Each row of a before or after table is a point. The points were changed in one or more steps. Then noise was added and the rows were shuffled. The steps act on how far a point lies along the listed directions, d1 being the first. What was done? A step turns or swaps two directions, mirrors them in a line or flattens them onto one, adds a multiple of one to another, or multiplies one. Angles are multiples of 10 degrees, from the lower direction toward the higher: turns from -170 to 170, lines from 10 to 170 but not 90. Use the fewest steps. Two steps may share a direction if one is a turn and the other turns, adds or multiplies; they go together, in the order done. Otherwise the lowest direction goes first.

Directions:
(1): [ 26  20 -35]
(2): [ 8 39 27]
(3): [ 40 -20  17]
Before (10 x 3):
[[ 32  10  39]
 [-28  16  24]
 [-50  72 -31]
 [ 16 -21   1]
 [ 23 -31   2]
 [ 39 -12 -19]
 [-32  10  20]
 [ 35 -28  -3]
 [ 31  24 -10]
 [ 16  -8 -13]]
After (10 x 3):
[[-22  24  21]
 [ 32 -27 -21]
 [ 39  16  32]
 [ 29 -32   2]
 [ 15 -26   5]
 [-44  70 -48]
 [ 33  18 -19]
 [ 17 -16 -14]
 [-24  21  19]
 [ 18 -29   9]]
Steps: turn d1 and d2 by -20 degrees

Directions:
(1): [-38 -36   5  42   3  -1  36  17]
(2): [-43  32  19  -7 -52  -7  -3  -3]
(3): [-37  20  17   5  52 -13 -20 -26]
Before (13 x 8):
[[ 12   1 -13 -10 -36   7   6  10]
 [ 81  17 -24 -62  -7  13 -35   0]
 [ 41   2 -10 -24 -11  -1 -10  -2]
 [ 31   1  -1 -11 -20  16 -15  -9]
 [ 18  -5   5  -9   9   2  -6  -7]
 [ 29   0  -2 -11 -24  14  -3   8]
 [-34  39   9  -6  58  -6 -29 -31]
 [ -7  -3  10  16  17   3  -8 -12]
 [ 32 -22 -12   9   6   9   4  19]
 [ 12 -14 -16  14  12   7   6   9]
 [  8   9  -8  -1  12   0  -9  -9]
 [ 20 -18  -3   3  15  10  11   8]
 [ 27 -25 -23  -6   6   4   2   5]]
After (13 x 8):
[[ 10  10  -9  -4  13   2 -11  -9]
 [-30  41   9  -9  59  -5 -33 -30]
 [ 18  -4   5 -14  11   4  -9  -8]
 [ 34   4  -1 -16 -23  18 -18 -12]
 [ 30   3   0 -14 -26  14  -4   5]
 [ 14   3 -13 -11 -35   9   5  11]
 [ 29 -26 -23 -11   5   1   2   3]
 [ 46   8 -11 -29 -10   0 -15  -6]
 [ 96  33 -26 -76 -10  12 -47  -4]
 [ 11 -14 -16  14  12   8  10   9]
 [ -9  -8  10  16  15   5  -6 -14]
 [ 19 -22  -4   5  14   9   8   9]
 [ 31 -23 -12   9   8  10   4  19]]
Steps: multiply d1 by 1.3

Directions:
(1): [  3  35 -29  27  16   6  -8  36  26  30  53  18]
(2): [ 37 -20  17 -46 -13 -29  28  36 -22  25  26   4]
(3): [ -5  42  39 -12  67  -8  23 -11 -15 -14   9  -4]
(4): [-12  21  24  45 -39 -29  48 -24  -5  24   1  10]
(5): [-22   2  32   2 -15  52  26  53   3 -17 -17  23]
(6): [-12  17 -23  17 -18 -24  -2  30 -45 -54  18 -28]
Before (12 x 12):
[[  4 -13  -5  -8 -27  10   3  30 -18 -12   0  -6]
 [-19 -39 -17 -12   5  55 -27  32  16 -28 -21  11]
 [ -6  -2   7  -9 -15   6   6  21 -22 -43 -23 -21]
 [-23   4 -12  22 -15  26 -14  58 -13 -25   2   2]
 [  3  -1  -8  34  -9  44 -10  26  18   5  11   1]
 [-12 -15  -2 -14  -7  21  -7  11   9   0  -4  -4]
 [ 22  31  -8 -14  31 -26   3  -2 -17   1  43 -12]
 [ 38 -37  13 -44 -22  36  -1  72   1   9  15  13]
 [ 20  29  -6 -22  22  -1  -5  20  -9  13  25  14]
 [  5 -17 -24 -10  14   3 -36   0   0 -29  -8 -24]
 [ 25 -13 -70  -7  23 -22 -67 -19  10 -14   5 -11]
 [-21 -19  -6  -2 -44  18  -9  26 -34 -43 -16 -22]]
After (12 x 12):
[[  6  -8   9 -24   7 -13   8 -14   1  24  13  -7]
 [ 40 -37  -7 -55  21 -40 -26   1 -27  13   9 -20]
 [ 35   4  -4  10  20 -14  -1  -4   1  30  40 -15]
 [-10 -18  23 -13  32  38 -17 -30  23 -19 -50  -7]
 [ 95 -39  28 -82   8 -63  27  10 -19  74  53   2]
 [-14   0 -10   7 -16  54 -12  23  15 -18 -12  10]
 [ 31 -45   6 -63  -7 -21 -12 -12 -25 -19 -34 -32]
 [ 33 -23   7 -53  12 -24   2  -5 -28   1   4 -18]
 [-50  32  24  30  70  87 -24 -38  50 -44 -74  30]
 [ 32 -42  10 -48  34 -30   4 -42   8  41   3   4]
 [ 25 -47  19 -84  20 -24 -17 -34 -48 -25 -22 -42]
 [ 16  10 -11 -11 -14  15  -6  22   7  27   9  26]]
Steps: turn d4 and d6 by 70 degrees; add 1 times d4 to d1; add 1.5 times d5 to d2; turn d3 and d5 by 160 degrees
